Every row gives one point. Each copy is the shape, with its points in the same order, turned, moved and blurred by noise. Say if it was mirrored as well.

Shape (7 x 3)
[-.15 .34 .26]
[-.46 -.42 -.57]
[-.01 -.11 .10]
[.22 -.25 -.17]
[-.31 .20 .16]
[.38 .33 .08]
[.22 .29 -.10]
Copy 1 (7 x 3)
[.15 .52 -.09]
[.60 -.56 .01]
[.08 .09 .17]
[-.12 -.23 .13]
[.33 .37 -.02]
[-.35 .30 -.19]
[-.15 .16 -.26]
Copy 1 is: mirrored
Copy 2 (7 x 3)
[-.08 .27 -.14]
[-.38 -.78 .25]
[.05 -.01 .18]
[.26 -.33 .16]
[-.22 .12 .09]
[.40 .04 -.34]
[.21 -.12 -.28]
Copy 2 is: only turned
Copy 3 (7 x 3)
[-.42 .24 -.24]
[-.14 -.74 .04]
[-.25 .01 .13]
[.10 -.04 .30]
[-.45 .05 -.17]
[.09 .47 -.03]
[.09 .26 -.16]
Copy 3 is: only turned

Shape (12 x 6)
[.37 -.33 -.15 -.03 -.08 -.18]
[-.14 -.56 -.11 -.12 -.10 .44]
[-.04 .17 -.02 -.51 .70 -.22]
[-.19 -.33 .51 .00 .16 -.66]
[-.39 -.01 -.08 .22 .18 -.09]
[.15 -.15 -.38 .32 -.60 .15]
[-.15 .08 -.29 .01 -.32 -.20]
[.21 .17 -.07 .10 -.32 -.10]
[.37 -.51 .07 .12 -.16 -.38]
[-.15 .17 .11 .26 -.26 -.12]
[-.28 -.09 -.01 .38 .09 .33]
[-.31 .22 -.37 -.11 .02 -.02]
Copy 1 (12 x 6)
[.00 -.54 -.18 -.29 .06 .00]
[-.69 -.66 .08 -.09 .03 .19]
[.19 -.08 -.08 .51 .67 .14]
[.19 -.34 -.46 .47 -.38 -.16]
[-.40 .12 -.27 .10 .01 -.01]
[-.38 -.26 .06 -.78 -.22 .03]
[-.15 .02 -.10 -.33 -.11 .27]
[.00 -.11 .16 -.40 -.13 .00]
[.13 -.66 -.32 -.23 -.21 -.14]
[-.13 .12 .09 -.17 -.36 -.11]
[-.67 -.07 -.02 -.02 .01 -.15]
[-.27 .16 -.07 -.11 .22 .40]
Copy 1 is: mirrored
Copy 2 (12 x 6)
[.48 .05 -.23 .03 -.17 -.08]
[.32 -.45 .22 -.01 .22 .23]
[.13 .18 -.59 -.84 .17 .32]
[-.08 -.10 -.07 -.69 -.55 -.32]
[-.36 -.21 -.31 -.19 .05 .04]
[.19 -.16 -.09 .61 .17 -.32]
[.03 -.21 -.43 .06 .21 -.37]
[.14 .19 -.23 .12 .17 -.39]
[.39 .02 -.05 -.02 -.51 -.22]
[-.24 .01 -.12 -.04 .09 -.41]
[-.32 -.12 .06 .08 .20 .18]
[-.07 -.21 -.54 -.13 .42 -.05]
Copy 2 is: mirrored
Copy 3 (12 x 6)
[.25 .28 .29 -.03 -.13 -.11]
[.07 -.16 .27 -.50 -.38 .37]
[.04 .25 .13 -.30 .86 .13]
[.41 -.52 .35 .18 .43 -.24]
[-.27 -.23 .10 .09 .17 .17]
[-.14 .14 -.15 .10 -.71 .00]
[-.21 -.03 -.16 -.03 -.11 -.28]
[.05 .15 -.29 .14 -.17 -.06]
[.49 .04 .40 .17 -.18 -.23]
[-.03 -.21 -.30 .25 -.07 .05]
[-.20 -.26 .04 .11 -.11 .51]
[-.41 .02 -.17 -.17 .12 .03]
Copy 3 is: mirrored
